Each row of a before or after table is a point. The points were changed in one or more steps. Then noise was added and the rows were shuffled. The steps act on how far a point lies along the listed directions, d1 being the first. What was done? A step turns or swaps two directions, mirrors them in a line or flattens them onto one, adds a multiple of one to another, or multiplies one. Angles are multiples of 10 degrees, from the lower direction toward the higher: turns from -170 to 170, lines from 10 to 170 but not 90. Use the fewest steps. Two steps may share a direction if one is a turn and the other turns, adds or multiplies; they go together, in the order done. Otherwise the lowest direction goes first.
In the rows, zero is written as 128.

Directions:
(1): [126 172 108]
(2): [120 147 172]
Before:
[[140 141 114]
 [143  99 104]
 [129  98 111]
 [131  95 138]
 [120 154 115]
 [131 136 137]
 [137 103  86]
 [121 112  95]
 [128  87  97]
 [122  93 117]
 [128 107  93]
 [141 108 126]]
After:
[[133  49 159]
 [121 111  95]
 [138  96  91]
 [119 193  97]
 [127 100  96]
 [132 140 135]
 [128  51 112]
 [130  70 124]
 [139 166 103]
 [142  83 136]
 [124  56 133]
 [144  75 114]]
Steps: multiply d1 by 2.5

Directions:
(1): [136 155  80 136]
(2): [128  79 102 136]
(3): [155 129 141 175]
(4): [176 123 128 100]
Before:
[[131 146 135 127]
 [160 149 198 147]
 [190 172 135 133]
 [151 115 157 168]
 [121 160 109 168]
 [105 144 139 109]
 [157 135 147  90]
 [ 79 128  70 143]]
After (8 x 4):
[[149 116 153 171]
 [129 144 186 124]
 [127 142 140 124]
 [103  92 118  90]
 [160 171 164 174]
 [121 117 171 117]
 [131 157 122 128]
 [126 157 117 116]]
Steps: mirror d1 and d3 in the line at 110 degrees; multiply d4 by 0

Directions:
(1): [126  63 146 137 132 121]
(2): [175 134 139 169 102 123]
(3): [148 117 118 118 130 191]
(4): [145 125 149  78  91 118]
(5): [105 144 186 139 130 149]
Before (8 x 6):
[[128 101 131 111 129 181]
 [116 128 166 111 109 119]
 [153 128 102 130 119  89]
 [135 145 106 126 109  95]
 [ 96 131 145  75 142 165]
 [145  97  93 147 120  74]
 [110 137 138 136 151 132]
 [177 134  88 170 101  77]]
After, 8 rows:
[[127  74 137 112 131 181]
 [109 142 137 136 150 131]
 [178 145  86 170 101  77]
 [153 133 101 129 119  91]
 [137 171  98 120 106 101]
 [ 96 140 141  73 141 165]
 [142  57 103 153 123  71]
 [117 118 168 110 112 118]]
Steps: multiply d1 by 2.5

Directions:
(1): [152  96 100 133 102 119  78 105]
(2): [118 109 155  79 112  95 145  95]
(3): [151 139 114 146 114 155 168  78]
(4): [126 143 121 132  60 117 144 160]
Before, 13 rows:
[[154 108 106 109  46 135 153 105]
 [100 145 141 119 155 140 140 177]
 [116 147 143 116 156 140 160 119]
 [ 81 163 139 142 113 126 184 184]
 [116 130 169 107 173 114 122 168]
 [117 157 144 148 140 121 112 190]
 [109 140 164 110 187 127 169 112]
 [130 127 148 114 105 117 186 105]
 [124 128 159 129 161 132 117 132]
 [135 111 150 130 146 138 111 115]
 [153 139 154 119 112 117 171  64]
 [ 60 137 185  74 145 110 185 134]
 [145 143 108 141  97 131 147 126]]
After:
[[116 159 133 132 117 157 174 154]
 [101 160 134 155 160 157 201 116]
 [123 115 177  92 171  90 111 108]
 [ 70 146 180  82 114 115 207 121]
 [125 119 146 127 110 122 111 147]
 [142 129 115 135 171 136 125 107]
 [135 154 147 124  86 121 173 163]
 [120 136 154 131 105 125 130 158]
 [118 108 159 103 165 112 154 103]
 [149  80 124  98 163 147 117  66]
 [103 145 147 106 147 127 143 152]
 [143 173 126 170 111 149 163 140]
 [ 94 146 165 104 135 102 157 170]]
Steps: turn d3 and d4 by -120 degrees
